Rows are points. Two turns around zero, p and q, are shown by what they do to some points. Where does a point land after both, in the order given? Backwards means that the second turn is done in reverse. Each puzzle has new turns, and all numbers are rounded.
In the rows, 128 means zero.

Turn p:
[155 108] -> [147 100]
[143 189] -> [162 181]
[81 87] -> [ 70 104]
[133 128] -> [133 126]
Turn q:
[106  60] -> [122  57]
[139 153] -> [133 155]
[142 118] -> [144 121]
[125 181] -> [113 179]
Where do these land?
q, then p: [124 172] -> [129 172]
q, then p: [154 107] -> [152 104]
p, then q backwards: [145  57] -> [105  59]
q, then p: [ 96 135] -> [ 97 138]
q, then p: [121 170] -> [125 170]

Turn p:
[132 124 225] -> [172 121 214]
[114 109 104] -> [102 113 113]
[144 130 119] -> [139 127 113]
[157 141 104] -> [146 135  93]
[118 121 104] -> [108 124 111]
[102 143 112] -> [101 149 123]
Turn q:
[109 118 112] -> [114 109 115]
[116 146 151] -> [110 143 149]
[ 85 147 152] -> [ 81 132 152]
[162 122  70] -> [161 127  69]
[168 107 155] -> [173 129 155]
Where do these land?
q, then p: [133 172 116] -> [117 170 114]
p, then q: [145 143 108] -> [132 138 100]
q, then p: [144  81 114] -> [146  84 109]
p, then q: [131  80 166] -> [156  93 170]
q, then p backwards: [105 105 132] -> [120  96 132]
q, then p: [110 187 132] -> [101 182 139]

Turn p:
[150 102 111] -> [141 110  97]
[115  69 178] -> [136  57 161]
[155 189 106] -> [144 195 115]
[113  99 125] -> [113  99 123]
[108 181 119] -> [106 179 142]
Turn q:
[159 173  66] -> [160 180  73]
[124 131 122] -> [126 129 121]
[131  65 129] -> [153  71 140]
[150 149 159] -> [128 157 161]
[ 76 121 165] -> [ 73 102 147]
Where do these land?
q, then p backwards: [115 137  93] -> [141 120  93]
q, then p backwards: [131  96 167] -> [109 113 172]
q, then p: [ 78  96 159] -> [ 96  72 147]
q, then p backwards: [158 154  62] -> [190 146  86]
q, then p: [158 157 159] -> [146 158 167]

Turn p:
[136 116 170 135] -> [131  98 161 126]
[179 109  88 143] -> [156 100  73 142]
[ 63 112 100  98] -> [ 66 165 113 101]
[ 83 119 157 112] -> [ 89 136 163 108]
[138 173 172  85] -> [167 151 177  90]
[154 158  76 126] -> [162 158  82 139]
[142 108 133 197] -> [124  88 127 189]
Turn q:
[111 181 153 156] -> [140 171 156 169]
[137 114 171 108] -> [117 100 168 124]
[152 123 114  96] -> [136 120 129  87]
[162 159  89 191] -> [198 151  90 155]
[114 128 163  99] -> [100 124 165 122]
[ 91  64  77 117] -> [ 78 104  59 110]
Where do these land?
p, then q backwards: [179 158 151 153] -> [177 141 150 168]
p, then q: [114 173  97 152] -> [168 167 125 154]
q, then p: [100 150 102 166] -> [145 158 111 172]
p, then q backwards: [131 121 145  66] -> [156 132 110  72]
q, then p: [170 107 129  98] -> [127 101 121  80]
p, then q: [ 74  59 144 135] -> [ 43 128 113 152]

Turn p:
[178 151 117  89 109 142] -> [166 137  87 107 104 160]
[109  71 155 143 196 150] -> [137  90 167 156 204 125]
[ 70 143 122 137 146 101] -> [ 81 139 148 105 147  94]
[109 147  78 124 100 120] -> [ 84 129  93 112 102 125]
[105 124 158 120  79 114] -> [123 119 166 113  80 123]
[169 119 117 121 130 113] -> [159 124  98 137 123 117]
[156 142 148 162 137 157] -> [145 159 136 165 137 154]
Turn q:
[107 118 142 117  87 106] -> [103 128 150 129  86 141]
[112 148 116 135  99 170] -> [122 124 121 110 140 182]
[135 120 151 102 178 180] -> [172 127 162 100 179 117]
[149 144 116  97  94 105] -> [112 159 112 102  91 125]
[157 137 129 173 106 124] -> [150 124  90 154 107 148]
[128 104 104 120 108 117] -> [108 107 118 111 106 120]
[108 126 139 154 225  93] -> [129 128 143 192 187  64]
Where do these land?
q, then p: [103 165 124 111 106 132] -> [105 144 144 104 138 160]
p, then q: [115  64  99 150 106 120] -> [111  64 133 159 101 122]
p, then q backwards: [ 87 137 146 110 127 132] -> [103 119 128  90 120 143]
q, then p: [137 131 169 135 177  93] -> [146 177 136 156 122  85]
q, then p: [154 149 112 101 127 118] -> [120 144 104  93 119 123]
p, then q: [150 148 139 137 194 163] -> [163 148 109 136 194 111]
q, then p: [139 146 127  99  82 175] -> [144 117 116  90 124 188]
q, then p: [139  86 108 182 105  92] -> [ 95  86 115 176  93 108]

Turn p:
[135 144 146 134 142 148 102 179] -> [121 139 130 135 178 128  87 138]
[132 127 158 149 142 129 138 147] -> [139 144 154 140 153 115 125 125]
[142 136 158 149 102 132 150 150] -> [145 165 147 154 129 121 118 149]
[114 128  74 154 157 140 147 110] -> [136 106 101 153 129 148 154  78]
[150  93 154  85 107 142  98 117] -> [127  99 154  96 100 123  89 160]
[130 122  93 140 144  77 161 121] -> [143 119  98 139 125  96 182 116]
[ 59 133 105 147 151 149 149 144] -> [105 118 131 162 164 176 168 110]
[153 143 134 104 152 107 150 102] -> [163 134 120  87 124 116 148 119]
[117 133 130 142 133 141  33 105] -> [ 55 120 129 102 122 123  76  91]
[147 122 127  76  50 115 152 105] -> [145 135 116 112  55 136 134 194]
Turn q:
[ 78 120 141 124 145 126 134 121] -> [100 111 160 141 119 106 125 145]
[148  97 126 122 112 138 151 138] -> [147 108 112 112 119 128 159 125]
[ 82 202 145 109  89 101 159 128] -> [133 200 183 146  78 122 130 147]
[129 116 146 187 147 134 150  99] -> [145  98 151 171 155 120 136  94]
[142  90  99 132  99 127 121 101] -> [138  98  94 125  97 130 120  98]
[151 122 117 108 135 112 126 104] -> [131 132 116 102 128 111 114 103]
[130 198 143 126 129 136  38 106] -> [114 168 145 127 149 184  38 133]
[132 107 139 122 141 153 143 136] -> [124 104 135 113 141 131 153 132]
[146 129 144 117 142 106 119 225] -> [145 154  93 117 167 121 152 208]
[141 100  82 133 140 147 139 122] -> [105 108  92 126 129 128 152  97]
Where do these land?
q, then p: [155 170 122 164 102 122 164 144] -> [173 177 112 138 120 135 120  94]
q, then p: [149 138 144 125 147 103 149 151] -> [154 142 109 110 154 108 141 126]
p, then q: [122 160 165 146 127 121 132 111] -> [129 165 167 121 128 134 119 125]
q, then p: [141 122 136  99 122 155  90 129] -> [121  95 128 113 136 157 101 146]
q, then p: [120 163 141 164 101  86 123 164] -> [135 175  98 159 152 104  95 113]
p, then q backwards: [121  66  91 127 175 166 102 102] -> [126  68 135 153 133 170 118  64]
p, then q: [130 137 113 107 117 102 117 103] -> [120 141 116 116  88 121 139 132]
q, then p: [133 114 152 146  93 111 160 137] -> [167 144 126 147 111  96 116 140]
p, then q: [ 80  82  87  76 170 187 113 111] -> [100  21 129  91 119 141 156 124]
